Rows are points. Two turns around zero, p and q, are shown by what they do to some points. Where does a point land after both, in the order given? Backwards means that the second turn is done in reverse. Each puzzle has new turns, and all numbers are rounded.
In the rows, 128 means zero.

Turn p:
[118 114] => [135 112]
[118 157] => [ 98 134]
[188 122] => [163 177]
[131 115] => [141 124]
[ 85 132] => [103  93]
Turn q:
[172 149] => [136 176]
[112 103] => [139 100]
[100 132] => [108 108]
Where do these land?
p, then q backwards: [110 156] => [107 154]
p, then q: [171 140] => [ 99 162]
p, then q: [ 93 118] => [152 100]
p, then q: [139  98] => [151 150]

Turn p:
[103 150 120 135] => [148 155 135 137]
[158 157 116 146] => [152 102 157 138]
[152 143 109 104] => [153 106 130 103]
[170 107 106 131] => [132  78 113 132]
[125 111 113 123] => [131 124 105 129]
[103  89 126 114] => [108 143  86 125]
[ 85 140 206 144] => [ 72 187 170 133]
Turn q:
[110 111 105 103] => [ 89 126 115 120]
[142 115 110 163] => [139 164 116 147]
[153 120 166 137] => [154 111 142 160]
[108 116 108 136] => [107 151 128 123]
[108 168 179 106] => [146  83 172  99]
[158 110  70 146] => [125 168  72 141]
[118 156 157 104] => [137  92 149 105]
Where do these land?
p, then q: [164 111 126  93] => [ 82 112 112 141]
q, then p: [ 81 154 149 154] => [ 98 139 162  86]
p, then q: [163 116 123 127] => [101 132 127 154]
p, then q: [130  98 112 128] => [112 153 111 127]
q, then p: [183 101 132 122] => [142 100 115 180]
q, then p: [ 80 149 142 130] => [ 99 149 139  89]
q, then p: [ 96 166 113 142] => [133 134 140  76]

Turn p:
[139  93 173 159 142 111 117 141] => [142 130  83 113 139 109  91 100]
[149 121 134 155 128 100 143 138] => [139 122 117 151 120 126  98 104]
[163 104 127 144 139 138 143 164] => [154  91 115 148 152 114 108 125]
[110 183 132 117 146 151  83 121] => [129 166 140 105 160 169 169 128]
[110 155  85  98 145 142 135  67] => [ 85 139 142 146 106 139 197 141]
[136  91 104 157  87 119 121 148] => [155 120 111 145 104 126  87 166]
[ 73 168 109 118 150 145 132 133] => [ 78 137 154 119 155 166 143 143]
[ 97 127 102  85 143 161 137  96] => [ 85 121 142 118 127 118 179 158]
[162 109 174 114 130  77 117 161] => [163 151 133 124 142  79  87  88]
[140 128 141 134  71 136 152 112] => [150 103 142 110  75 134 121 127]
Turn q:
[109 105 120 191 128 215 146 114] => [128 180  95 189 141 162 151  68]
[131  88 119 148 108 134 135 112] => [117 125 113 144 136 161 161 131]
[100 165 126 114 137 132 121 122] => [152 142 120 110 110  99 118 117]
[135 121 138 104 186 100 128 121] => [108 106 110  94 132 131  78 131]
[132  83 127 101 136 109 143 135] => [115 121 130 103 137 170 119 155]
[131  96 162 160 114 133 122 125] => [ 90 142 115 160 133 135 144 145]
[122 215 107 107 137 118 118 189] => [194 129 178 123 126  68  83 127]
[140 196 138  93 106 154 112 144] => [145 143 185 119  94  81 125 105]
[160 150 135 118 134  99 149 109] => [110  99 140  98 150 104 131 119]
[113  94 132 129 112  93 139 116] => [119 123 106 113 140 143 151 166]
[133  95 103 144 111 121  96 121] => [133 100 114 156 110 153 148 144]
Where do these land?
q, then p: [110  75 106 140  89  85 124  98] => [116  59 148 155 148 116 109 162]
q, then p: [ 95 101 154 100 106  71 123 127] => [133 117 185 131 168 114  95 156]
p, then q: [124 111 103  95 140  96 126 129] => [136 128 113 134 148  88 121 156]
q, then p: [169 159 144 129 136 160 142 112] => [ 94 153 109 105  97 125 140 104]
q, then p backwards: [168 153 139 152 135 149 125 167] => [142 140 111 110 143  88 158 163]
q, then p: [ 94  84 102 100  89 140  91 106] => [159  66 166 122 103 142 124 159]
p, then q: [141 155 143 155 179 169 114 127] => [133 127 106 109 146 167 110  70]
q, then p: [120 126 138 130 140 138 169 149] => [121 142 130 126 159 141 156 108]
p, then q backwards: [131 188 124 151 137 144 138 138] => [157  92  95 125 124 156 151 134]
